Every row gives one point. The ring and each string are closed loops that go straight from each point to the next, and from the last back to the first. Before rounding, they use only three directions, however many columns there are. Count how often each string passes through the ring. Passing back the other way cancels.

Ring (7 x 4):
[[ 0.50 -0.02 -0.11 -0.40]
 [ 0.46  0.24 -0.33 -0.09]
 [ 0.16  0.23 -0.44  0.36]
 [-0.15 -0.14 -0.24  0.50]
 [-0.22 -0.52  0.07  0.28]
 [ 0.04 -0.68  0.26 -0.30]
 [ 0.28 -0.49  0.17 -0.50]]
String (19 x 4):
[[ 0.27 -0.63  0.47 -0.49]
 [ 0.13 -0.85  0.32 -0.67]
 [-0.05 -0.79 -0.08 -0.55]
 [ 0.02 -0.55 -0.04 -0.27]
 [ 0.14 -0.37  0.20 -0.05]
 [ 0.04 -0.40 -0.04 -0.08]
 [-0.18 -0.66 -0.16 -0.17]
 [-0.31 -0.88  0.20  0.00]
 [-0.22 -0.76  0.51  0.25]
 [ 0.01 -0.44  0.47  0.27]
 [ 0.09 -0.29  0.05  0.06]
 [-0.11 -0.52 -0.07 -0.03]
 [-0.30 -0.86  0.06 -0.10]
 [-0.27 -1.04  0.38 -0.19]
 [-0.07 -0.88  0.47 -0.24]
 [-0.10 -0.95  0.23 -0.48]
 [-0.02 -0.65 -0.07 -0.38]
 [ 0.11 -0.46  0.02 -0.25]
 [ 0.29 -0.28  0.33 -0.09]]
Times through: 0

Ring (8 x 9):
[[ 0.91  0.14  0.16 -0.19 -0.01 -0.17 -0.09 -0.53 -0.38]
 [ 0.49  0.49  0.25 -0.22  0.30 -0.10 -0.05 -0.46 -0.50]
 [-0.33  0.59  0.21  0.01  0.30  0.23  0.17 -0.06 -0.22]
 [-0.70  0.42  0.05  0.21  0.12  0.45  0.32  0.21  0.05]
 [-0.69 -0.05 -0.31  0.40 -0.20  0.56  0.44  0.40  0.31]
 [-0.20 -0.35 -0.43  0.36 -0.40  0.42  0.37  0.26  0.31]
 [ 0.49 -0.37 -0.23  0.16 -0.44  0.15  0.16 -0.10  0.12]
 [ 0.82 -0.20 -0.03 -0.01 -0.31 -0.03  0.02 -0.35 -0.09]]
String (26 x 9):
[[-0.63  0.67 -0.33 -0.04  0.72  0.23  0.28  0.08 -0.55]
 [-0.91  0.68  0.21  0.18  0.30  0.47  0.31  0.21 -0.02]
 [-0.69  0.46  0.49  0.28 -0.13  0.51  0.27  0.17  0.32]
 [-0.16  0.20  0.20  0.17 -0.16  0.31  0.20  0.01  0.13]
 [-0.30  0.11 -0.26  0.18  0.03  0.32  0.30  0.13 -0.03]
 [-0.65 -0.02 -0.61  0.30  0.06  0.46  0.45  0.37  0.03]
 [-0.35 -0.07 -0.57  0.23  0.02  0.35  0.37  0.23 -0.03]
 [-0.66 -0.35 -0.96  0.42 -0.11  0.53  0.55  0.52  0.16]
 [-0.57 -0.47 -0.70  0.50 -0.43  0.59  0.52  0.51  0.43]
 [-0.30 -0.40 -0.18  0.48 -0.67  0.54  0.39  0.33  0.60]
 [-0.05 -0.54 -0.28  0.45 -0.73  0.47  0.36  0.26  0.57]
 [ 0.33 -0.75 -1.04  0.26 -0.37  0.21  0.35  0.16  0.04]
 [ 0.38 -0.36 -0.63  0.11 -0.17  0.11  0.23 -0.03 -0.12]
 [ 0.47 -0.28 -0.61  0.04 -0.06  0.04  0.19 -0.11 -0.24]
 [ 0.86 -0.38 -0.50 -0.02 -0.20 -0.07  0.09 -0.28 -0.24]
 [ 0.42 -0.05 -0.21  0.01 -0.06  0.05  0.12 -0.19 -0.19]
 [ 0.29  0.11  0.32  0.08 -0.27  0.16  0.08 -0.20  0.09]
 [ 0.51  0.07 -0.02 -0.04 -0.05  0.01  0.05 -0.29 -0.22]
 [ 0.98  0.08 -0.28 -0.28  0.25 -0.27 -0.06 -0.54 -0.67]
 [ 1.22  0.25 -0.28 -0.46  0.50 -0.45 -0.16 -0.73 -0.98]
 [ 0.91  0.34 -0.28 -0.40  0.57 -0.35 -0.09 -0.60 -0.93]
 [ 0.83  0.63  0.15 -0.45  0.61 -0.34 -0.16 -0.69 -0.91]
 [ 0.35  0.70  0.75 -0.18  0.17 -0.02 -0.10 -0.48 -0.29]
 [ 0.05  0.44  0.68  0.06 -0.16  0.22  0.05 -0.21  0.10]
 [ 0.02  0.31  0.06  0.01  0.11  0.15  0.14 -0.13 -0.19]
 [-0.07  0.30 -0.31 -0.03  0.34  0.12  0.20 -0.07 -0.40]]
Times through: 2

Ring (8 x 12):
[[ 0.69  0.02 -0.10  0.08 -0.05 -0.40 -0.22 -0.59  0.06 -0.10 -0.06 -0.12]
 [ 0.39  0.52 -0.10 -0.15  0.09  0.02 -0.45 -0.51 -0.21  0.12  0.23 -0.07]
 [-0.21  0.63 -0.05 -0.24  0.11  0.21 -0.38 -0.26 -0.39  0.42  0.38 -0.14]
 [-0.73  0.42 -0.04 -0.23  0.06  0.16 -0.10  0.00 -0.40  0.62  0.39 -0.27]
 [-1.00  0.01 -0.04 -0.12 -0.05 -0.08  0.23  0.16 -0.27  0.66  0.27 -0.39]
 [-0.73 -0.59 -0.02  0.16 -0.22 -0.57  0.53  0.10  0.04  0.44 -0.08 -0.46]
 [-0.22 -0.71 -0.01  0.30 -0.26 -0.76  0.47 -0.12  0.18  0.21 -0.25 -0.41]
 [ 0.32 -0.55 -0.03  0.30 -0.22 -0.74  0.23 -0.37  0.22 -0.01 -0.28 -0.30]]
String (29 x 12):
[[-0.21 -0.29 -0.13  0.03 -0.12 -0.44  0.23 -0.15  0.05  0.22  0.02 -0.32]
 [-0.26 -0.78 -0.38 -0.04 -0.18 -0.77  0.63 -0.05  0.39  0.02 -0.02 -0.40]
 [-0.26 -1.06 -0.28  0.16 -0.28 -0.98  0.79 -0.03  0.46  0.02 -0.21 -0.47]
 [-0.26 -0.96 -0.25  0.15 -0.26 -0.91  0.71 -0.04  0.40  0.06 -0.19 -0.45]
 [-0.32 -0.99 -0.14  0.26 -0.30 -0.93  0.72 -0.02  0.35  0.13 -0.27 -0.47]
 [-0.45 -1.08  0.21  0.61 -0.43 -1.00  0.70  0.00  0.19  0.36 -0.52 -0.54]
 [-0.41 -0.59  0.31  0.53 -0.32 -0.66  0.35 -0.08 -0.07  0.48 -0.38 -0.44]
 [-0.39 -0.40  0.19  0.34 -0.23 -0.52  0.26 -0.10 -0.09  0.44 -0.21 -0.39]
 [-0.41 -0.36 -0.18 -0.02 -0.12 -0.45  0.35 -0.05  0.07  0.26  0.06 -0.36]
 [-0.73 -0.62 -0.47 -0.26 -0.10 -0.55  0.69  0.16  0.28  0.20  0.22 -0.43]
 [-1.06 -0.68 -0.26 -0.09 -0.17 -0.55  0.76  0.29  0.14  0.44  0.12 -0.51]
 [-1.36 -0.61  0.12  0.21 -0.26 -0.48  0.68  0.36 -0.14  0.79 -0.05 -0.58]
 [-1.39 -0.51 -0.31 -0.24 -0.11 -0.37  0.75  0.42  0.03  0.59  0.30 -0.53]
 [-1.03 -0.30 -0.39 -0.34 -0.03 -0.27  0.54  0.25  0.04  0.43  0.37 -0.42]
 [-0.58 -0.14 -0.26 -0.21 -0.03 -0.25  0.28  0.01 -0.02  0.33  0.26 -0.33]
 [-0.89 -0.16 -0.39 -0.38  0.00 -0.20  0.42  0.17  0.01  0.39  0.41 -0.37]
 [-1.36 -0.16 -0.33 -0.39 -0.01 -0.11  0.52  0.38 -0.11  0.63  0.47 -0.45]
 [-1.43 -0.08  0.17  0.04 -0.13 -0.08  0.34  0.33 -0.41  0.94  0.18 -0.49]
 [-1.13 -0.05  0.39  0.29 -0.19 -0.14  0.18  0.17 -0.48  0.93 -0.03 -0.45]
 [-0.62 -0.05  0.24  0.23 -0.15 -0.23  0.09 -0.04 -0.32  0.64 -0.04 -0.37]
 [-0.56 -0.12 -0.08 -0.05 -0.08 -0.26  0.21 -0.02 -0.11  0.42  0.14 -0.34]
 [-0.90 -0.32 -0.48 -0.41 -0.01 -0.30  0.55  0.21  0.12  0.32  0.40 -0.40]
 [-0.36 -0.15 -0.26 -0.17 -0.04 -0.30  0.23 -0.08  0.03  0.23  0.21 -0.30]
 [-0.43 -0.18  0.02  0.09 -0.13 -0.34  0.18 -0.08 -0.11  0.41  0.01 -0.34]
 [-0.42 -0.20  0.23  0.31 -0.19 -0.37  0.13 -0.11 -0.21  0.52 -0.15 -0.36]
 [-0.36 -0.24 -0.03  0.08 -0.13 -0.39  0.21 -0.10 -0.04  0.34  0.01 -0.34]
 [-0.47 -0.54 -0.44 -0.22 -0.09 -0.55  0.56  0.03  0.28  0.12  0.18 -0.38]
 [-0.26 -0.26 -0.30 -0.16 -0.06 -0.40  0.28 -0.11  0.12  0.15  0.16 -0.31]
 [-0.26 -0.32  0.11  0.26 -0.19 -0.48  0.20 -0.15 -0.07  0.36 -0.15 -0.35]]
Times through: 2
String (21 x 12):
[[-1.31  0.18  0.04 -0.15 -0.02  0.09  0.18  0.27 -0.45  0.87  0.35 -0.41]
 [-1.29  0.16  0.23  0.04 -0.08  0.05  0.14  0.24 -0.52  0.95  0.21 -0.42]
 [-0.69  0.08  0.22  0.15 -0.11 -0.11  0.02 -0.02 -0.38  0.68  0.05 -0.35]
 [-0.30 -0.01 -0.06 -0.02 -0.06 -0.23  0.06 -0.15 -0.13  0.34  0.11 -0.28]
 [-0.48  0.04 -0.29 -0.29  0.02 -0.14  0.14 -0.04 -0.06  0.30  0.34 -0.28]
 [-0.59  0.17 -0.35 -0.41  0.08 -0.02  0.11  0.00 -0.11  0.34  0.46 -0.27]
 [-0.87  0.60 -0.30 -0.57  0.19  0.34 -0.10  0.07 -0.37  0.56  0.69 -0.23]
 [-0.51  0.50 -0.34 -0.51  0.16  0.20 -0.13 -0.08 -0.25  0.37  0.58 -0.19]
 [-0.43  0.97 -0.18 -0.52  0.25  0.51 -0.49 -0.18 -0.52  0.51  0.67 -0.10]
 [-0.18  0.84  0.20 -0.07  0.10  0.33 -0.59 -0.33 -0.61  0.58  0.29 -0.12]
 [-0.09  0.45  0.16  0.04  0.00  0.04 -0.36 -0.32 -0.40  0.45  0.13 -0.18]
 [-0.10  0.15 -0.29 -0.28  0.05 -0.13 -0.03 -0.22 -0.04  0.16  0.31 -0.20]
 [ 0.06  0.68 -0.46 -0.61  0.24  0.23 -0.36 -0.33 -0.16  0.09  0.63 -0.06]
 [ 0.06  0.97  0.07 -0.21  0.17  0.40 -0.71 -0.43 -0.56  0.43  0.39 -0.04]
 [-0.10  0.73  0.28  0.06  0.04  0.23 -0.57 -0.36 -0.59  0.57  0.17 -0.13]
 [-0.18  0.08 -0.02 -0.01 -0.05 -0.19 -0.04 -0.22 -0.16  0.32  0.11 -0.25]
 [-0.32  0.39  0.25  0.12 -0.04  0.04 -0.28 -0.22 -0.46  0.59  0.09 -0.23]
 [-0.58  0.54  0.32  0.09 -0.01  0.19 -0.33 -0.13 -0.61  0.76  0.17 -0.25]
 [-0.41  0.16  0.06  0.01 -0.04 -0.10 -0.06 -0.13 -0.28  0.48  0.14 -0.27]
 [-0.56  0.11 -0.30 -0.34  0.05 -0.07  0.13 -0.02 -0.10  0.35  0.40 -0.28]
 [-1.23  0.24 -0.22 -0.41  0.07  0.14  0.20  0.26 -0.32  0.70  0.54 -0.36]]
Times through: 3

Ring (10 x 14):
[[-0.53  0.02 -0.29 -0.39 -0.08 -0.13 -0.88 -0.38  0.26 -0.68 -0.29 -0.11
   0.54  0.22]
 [-0.37  0.07 -0.32  0.01  0.08 -0.12 -0.48 -0.15  0.14 -0.56 -0.29 -0.10
   0.49 -0.19]
 [-0.17  0.07 -0.35  0.37  0.22 -0.10 -0.07  0.10  0.04 -0.44 -0.20  0.04
   0.45 -0.58]
 [ 0.06  0.00 -0.48  0.69  0.30 -0.07  0.30  0.43  0.04 -0.37  0.06  0.48
   0.54 -0.90]
 [ 0.13 -0.10 -0.50  0.67  0.26 -0.06  0.36  0.48  0.08 -0.36  0.24  0.76
   0.57 -0.88]
 [ 0.12 -0.26 -0.19  0.38  0.16 -0.03  0.34  0.21  0.02 -0.34  0.33  0.83
   0.31 -0.61]
 [ 0.04 -0.36  0.14  0.05  0.08 -0.01  0.24 -0.15 -0.06 -0.32  0.28  0.66
   0.01 -0.30]
 [-0.11 -0.38  0.34 -0.29 -0.02 -0.02 -0.03 -0.48 -0.07 -0.36  0.16  0.42
  -0.14  0.03]
 [-0.40 -0.27  0.18 -0.64 -0.15 -0.06 -0.64 -0.67  0.11 -0.56 -0.05  0.14
   0.09  0.42]
 [-0.56 -0.10 -0.13 -0.64 -0.18 -0.11 -0.98 -0.57  0.27 -0.69 -0.20 -0.02
   0.42  0.47]]
String (24 x 14):
[[-0.39 -0.12 -0.20 -0.33 -0.08 -0.10 -0.64 -0.32  0.22 -0.61 -0.08  0.19
   0.44  0.15]
 [-0.28 -0.14  0.18 -0.22  0.04 -0.06 -0.26 -0.48 -0.04 -0.43 -0.18 -0.06
   0.00 -0.02]
 [-0.47 -0.05  0.27 -0.44  0.01 -0.09 -0.55 -0.72 -0.05 -0.49 -0.42 -0.46
  -0.06  0.20]
 [-0.66  0.11 -0.39 -0.47 -0.11 -0.15 -1.13 -0.43  0.33 -0.76 -0.43 -0.31
   0.66  0.32]
 [-0.60  0.12 -0.72 -0.31 -0.12 -0.16 -1.14 -0.13  0.47 -0.82 -0.28  0.02
   0.99  0.20]
 [-0.32 -0.04 -0.43 -0.08 -0.01 -0.11 -0.54 -0.07  0.26 -0.61 -0.06  0.28
   0.64 -0.09]
 [-0.27 -0.07  0.03 -0.07  0.09 -0.08 -0.25 -0.33 -0.01 -0.45 -0.21 -0.08
   0.13 -0.15]
 [-0.36 -0.04  0.26 -0.23  0.09 -0.08 -0.32 -0.59 -0.11 -0.42 -0.39 -0.41
  -0.09 -0.02]
 [-0.66  0.03 -0.08 -0.62 -0.12 -0.13 -1.05 -0.67  0.21 -0.69 -0.46 -0.43
   0.35  0.44]
 [-0.30 -0.15  0.30 -0.27  0.05 -0.06 -0.25 -0.58 -0.10 -0.40 -0.23 -0.17
  -0.12  0.02]
 [-0.49 -0.18  0.34 -0.69 -0.12 -0.07 -0.69 -0.84  0.02 -0.53 -0.28 -0.26
  -0.08  0.45]
 [-0.61 -0.26  0.30 -1.02 -0.28 -0.08 -1.03 -0.98  0.16 -0.65 -0.19 -0.11
   0.04  0.81]
 [-0.56 -0.26 -0.18 -0.87 -0.33 -0.10 -1.14 -0.60  0.40 -0.77  0.04  0.37
   0.53  0.72]
 [-0.36 -0.22 -0.30 -0.43 -0.17 -0.09 -0.72 -0.26  0.33 -0.66  0.12  0.52
   0.58  0.26]
 [-0.16 -0.26  0.11 -0.16  0.02 -0.04 -0.12 -0.32  0.00 -0.42  0.07  0.34
   0.08 -0.08]
 [-0.20 -0.23 -0.19 -0.16 -0.04 -0.07 -0.33 -0.15  0.18 -0.53  0.15  0.55
   0.40 -0.04]
 [-0.11 -0.38 -0.04 -0.25 -0.09 -0.04 -0.21 -0.22  0.15 -0.49  0.34  0.79
   0.27  0.04]
 [ 0.07 -0.51  0.53 -0.18  0.04  0.02  0.33 -0.45 -0.19 -0.24  0.33  0.64
  -0.36 -0.12]
 [ 0.08 -0.50  0.70 -0.15  0.09  0.03  0.45 -0.54 -0.30 -0.17  0.24  0.46
  -0.55 -0.16]
 [ 0.04 -0.51  0.78 -0.25  0.06  0.03  0.38 -0.65 -0.32 -0.18  0.20  0.37
  -0.62 -0.07]
 [ 0.00 -0.46  0.91 -0.28  0.10  0.03  0.39 -0.77 -0.40 -0.14  0.06  0.12
  -0.76 -0.06]
 [-0.17 -0.25  0.19 -0.17  0.04 -0.04 -0.11 -0.39 -0.04 -0.40  0.01  0.23
  -0.01 -0.07]
 [-0.38 -0.17 -0.31 -0.39 -0.14 -0.10 -0.73 -0.27  0.31 -0.66  0.04  0.41
   0.57  0.23]
 [-0.56 -0.12 -0.48 -0.63 -0.26 -0.13 -1.15 -0.34  0.48 -0.81 -0.01  0.36
   0.81  0.51]]
Times through: 1

Ring (6 x 14):
[[ 0.24  0.17 -0.14 -0.49 -0.48  1.15  0.41 -0.85 -0.39 -0.06  0.22  0.09
  -0.13  0.10]
 [ 0.14  0.18 -0.21 -0.21 -0.35  0.83  0.51 -0.59 -0.17 -0.18  0.03  0.26
  -0.31 -0.01]
 [-0.11  0.02  0.02  0.27 -0.13  0.29  0.23 -0.12 -0.17 -0.18 -0.36  0.04
  -0.32 -0.50]
 [-0.26  0.00  0.30  0.53  0.19  0.11 -0.17  0.36 -0.32 -0.11 -0.49 -0.32
  -0.28 -0.73]
 [-0.19  0.09  0.39  0.39  0.30  0.38 -0.32  0.41 -0.47 -0.02 -0.28 -0.50
  -0.21 -0.57]
 [ 0.02  0.10  0.25 -0.10 -0.08  0.84 -0.12 -0.21 -0.58  0.04  0.00 -0.40
  -0.06 -0.28]]
String (31 x 14):
[[-0.07  0.21  0.43  0.16  0.38  0.74 -0.43  0.39 -0.61  0.06 -0.01 -0.62
  -0.15 -0.30]
 [ 0.00  0.22  0.30  0.01  0.22  0.85 -0.23  0.14 -0.55  0.03  0.06 -0.45
  -0.17 -0.18]
 [ 0.01  0.15  0.11  0.02 -0.02  0.70  0.05 -0.12 -0.37 -0.07 -0.06 -0.17
  -0.23 -0.23]
 [ 0.04  0.02  0.14 -0.15 -0.31  0.78  0.06 -0.48 -0.51  0.01 -0.08 -0.25
  -0.03 -0.34]
 [ 0.02  0.11  0.09 -0.04 -0.14  0.72  0.10 -0.26 -0.39 -0.06 -0.06 -0.15
  -0.18 -0.25]
 [ 0.15  0.22  0.04 -0.28 -0.14  1.05  0.14 -0.38 -0.44 -0.03  0.19 -0.13
  -0.17  0.03]
 [ 0.26  0.22 -0.05 -0.53 -0.36  1.27  0.26 -0.73 -0.49  0.00  0.32 -0.06
  -0.09  0.17]
 [ 0.39  0.14 -0.18 -0.88 -0.80  1.51  0.48 -1.35 -0.56  0.03  0.42  0.06
   0.06  0.25]
 [ 0.22  0.00 -0.09 -0.56 -0.75  1.09  0.40 -1.15 -0.50  0.00  0.11  0.01
   0.04 -0.10]
 [ 0.40  0.17 -0.31 -0.84 -0.82  1.44  0.67 -1.37 -0.39 -0.06  0.39  0.27
  -0.06  0.31]
 [ 0.32  0.33 -0.30 -0.55 -0.38  1.28  0.59 -0.79 -0.23 -0.14  0.37  0.31
  -0.30  0.39]
 [ 0.18  0.27 -0.17 -0.27 -0.20  0.99  0.42 -0.46 -0.22 -0.15  0.18  0.18
  -0.33  0.15]
 [ 0.06  0.15 -0.02 -0.08 -0.18  0.75  0.24 -0.34 -0.30 -0.11 -0.03  0.00
  -0.25 -0.16]
 [ 0.08  0.01 -0.08 -0.21 -0.51  0.74  0.38 -0.74 -0.32 -0.10 -0.10  0.08
  -0.13 -0.27]
 [ 0.03  0.10  0.00 -0.04 -0.22  0.67  0.24 -0.36 -0.30 -0.11 -0.10 -0.01
  -0.23 -0.25]
 [ 0.05  0.21 -0.10  0.01 -0.09  0.68  0.34 -0.21 -0.16 -0.19 -0.05  0.14
  -0.38 -0.09]
 [ 0.04  0.24 -0.25  0.11 -0.08  0.53  0.55 -0.17  0.06 -0.30 -0.11  0.40
  -0.55 -0.06]
 [-0.06  0.04 -0.17  0.20 -0.29  0.29  0.50 -0.33 -0.01 -0.27 -0.36  0.31
  -0.41 -0.40]
 [-0.08 -0.11  0.03  0.10 -0.44  0.35  0.25 -0.51 -0.30 -0.12 -0.40 -0.02
  -0.14 -0.62]
 [-0.11 -0.06  0.07  0.19 -0.28  0.31  0.18 -0.30 -0.28 -0.12 -0.40 -0.06
  -0.19 -0.61]
 [-0.21 -0.15  0.14  0.37 -0.27  0.07  0.12 -0.19 -0.26 -0.13 -0.58 -0.10
  -0.18 -0.83]
 [-0.14 -0.06  0.15  0.24 -0.18  0.30  0.06 -0.16 -0.33 -0.10 -0.40 -0.17
  -0.18 -0.64]
 [-0.11  0.07  0.15  0.24  0.01  0.41  0.03  0.03 -0.31 -0.11 -0.27 -0.17
  -0.26 -0.47]
 [-0.27  0.10  0.28  0.62  0.39  0.10 -0.18  0.60 -0.24 -0.15 -0.44 -0.28
  -0.40 -0.63]
 [-0.42  0.04  0.46  0.91  0.60 -0.18 -0.42  0.97 -0.28 -0.13 -0.64 -0.48
  -0.40 -0.90]
 [-0.34 -0.06  0.45  0.66  0.27 -0.01 -0.37  0.52 -0.42 -0.05 -0.59 -0.52
  -0.20 -0.92]
 [-0.34  0.06  0.49  0.71  0.53  0.05 -0.47  0.80 -0.41 -0.05 -0.49 -0.58
  -0.29 -0.79]
 [-0.24  0.25  0.41  0.61  0.71  0.30 -0.41  0.93 -0.35 -0.08 -0.25 -0.49
  -0.42 -0.45]
 [-0.11  0.17  0.26  0.29  0.29  0.50 -0.17  0.34 -0.38 -0.07 -0.16 -0.34
  -0.29 -0.37]
 [-0.15  0.24  0.37  0.38  0.52  0.51 -0.36  0.63 -0.43 -0.04 -0.13 -0.49
  -0.31 -0.35]
 [-0.14  0.12  0.47  0.28  0.35  0.56 -0.46  0.42 -0.60  0.05 -0.15 -0.65
  -0.13 -0.48]]
Times through: 1
